Each row of a before or after table is a point. The points were changed in one or more steps. Then noise was added and the rows were shuffled. The steps act on columns, c1 being the first. Write out the steps. A step turns or swaps two columns, mirrors them in a line or flattens them onto one, adds a multiple of one to another, or multiplies or shifts one. Angles are multiples of 10 degrees, from the lower column toward the higher: turns from -170 to 170, lines from 10 to 170 but not 90. Use the fewest steps. Two steps may share a column if one is a turn and the other turns, adds or multiplies; they go together, in the order done. Otherwise the lowest column goes first.

Before, 13 rows:
[[ 34 -49 -30]
 [  5  42  -3]
 [ 27 -27   3]
 [-87 -21 -15]
 [-86 -12  14]
 [ 26  49 -23]
 [-70  12 -70]
 [ 20  51 -47]
 [  6  43  25]
 [ -4  47  21]
 [  8  -5  31]
 [ 23  38  -8]
 [ 47   3  37]]
After (13 x 3):
[[ -56   85   68]
 [   4    0  -36]
 [  55    0   -5]
 [  18   22   17]
 [  15    8  -13]
 [   7 -115  -45]
 [  24  -45  -17]
 [ -75   48   42]
 [ -97   -2   -5]
 [ -20  -24  -54]
 [  23   70   22]
 [ -12   34   -6]
 [  11   81   19]]
Steps: turn c1 and c3 by -40 degrees; add 1.5 times c3 to c2

Before, 9 rows:
[[ 35  18  -4   2 -61 -11]
 [-29   7 -30 -48 -29 -71]
 [  8  25  75 -40  -2 -61]
 [  0  35  22  27 -10  19]
 [-60  -3 -36   9 -16  29]
 [-23   1  -1 -27 -26  75]
 [-26   6 -29 -18  32  -5]
 [-31   5   0 -30  -5  19]
 [-10 -39 -10  23 -25  29]]
After:
[[  14  -38  -38   22  -11   35]
 [  22   35    2   14   -4   21]
 [ -45    6  -19   12   -2   19]
 [ -34   26  119  -29  -19  -61]
 [ -60    4  -34   -3  -52  -55]
 [  16   17   38  -28  -62   15]
 [ -28    7  -51   14   30  -18]
 [ -37   -4  -10    4    2   78]
 [ -28   -5 -119   54   -3   29]]
Steps: turn c1 and c4 by -60 degrees; add -1.5 times c4 to c3; turn c5 and c6 by -20 degrees

Before:
[[ 58  61 -50  70 -14 -74 -99 -15]
 [ 32 -23  45  -1   4  24  15 -17]
 [-33 -43 -64  70 -30  44  14  42]
 [ 57  47 -22  -8 -83  12  17  11]
 [ 25  42 -33 -34  23 -12 -88 -54]
 [  0  -5 -54  -1  10 -37 -17 -20]
 [-48 -58 -15   9  -2  -8 -29 -75]
 [ 75   7 -32  -7 -26   1  -4 -71]
 [ 16  80 -23   8 -17  31  25  -3]]
After, 9 rows:
[[ 77  41 -45  -4  -8  34  58 -46]
 [-35  41  42  10  74   2  47  -6]
 [ 35 -61 -59  -8  24  -7 -29 -38]
 [ -6 -39  63  23   8 -79 -36 -44]
 [-24   9 -47   0  48   5  77 -51]
 [-23 -23 -35  23   5  -5  29  43]
 [-31  74   8  34  16 -16   6 -20]
 [ 16  -7  -2 -32   1   4  10 -60]
 [ 71  64   8 -84  17 -61  89 -49]]
Steps: turn c1 and c7 by 110 degrees; turn c5 and c8 by 160 degrees; turn c3 and c8 by 110 degrees; turn c4 and c6 by -100 degrees

Before (8 x 9):
[[   0  -18    3  -13  -24   16   21 -121   13]
 [  -3  -35  -10   12  -13   -8   64    3   -3]
 [  62   42    9    0  -27  -18   21   29    0]
 [   7  -68    4   -1  -14   76   14  -17    6]
 [  18   23    1   24    5   11    9   -8  -14]
 [ -16   33   30  -12   -4    4   34   -4  -13]
 [ -12   35   12   -4   16   -1   12   -7   33]
 [ -10   38   -6   -8  -24  -19    3   23  -11]]
After, 8 rows:
[[  -3   73   36  -11    8   -6   -1    3  -12]
 [ -13   -7  -16   -3  -37   -1  -34   -9    7]
 [  62   -3   -4   -7    9  -18  -47   30  -26]
 [   9   46   -4   -1   -1   77   51  -17  -14]
 [  18   -3   62  -36   12   10  -24   -9    9]
 [ -16   11  -47   -6   11    4  -44   -5    1]
 [   1   25  -34   16   -5   16    5 -121  -26]
 [ -10  -14  -17   17   16  -19  -37   24  -20]]
Steps: turn c2 and c7 by -120 degrees; multiply c4 by 3; turn c3 and c4 by -120 degrees; turn c5 and c9 by 110 degrees
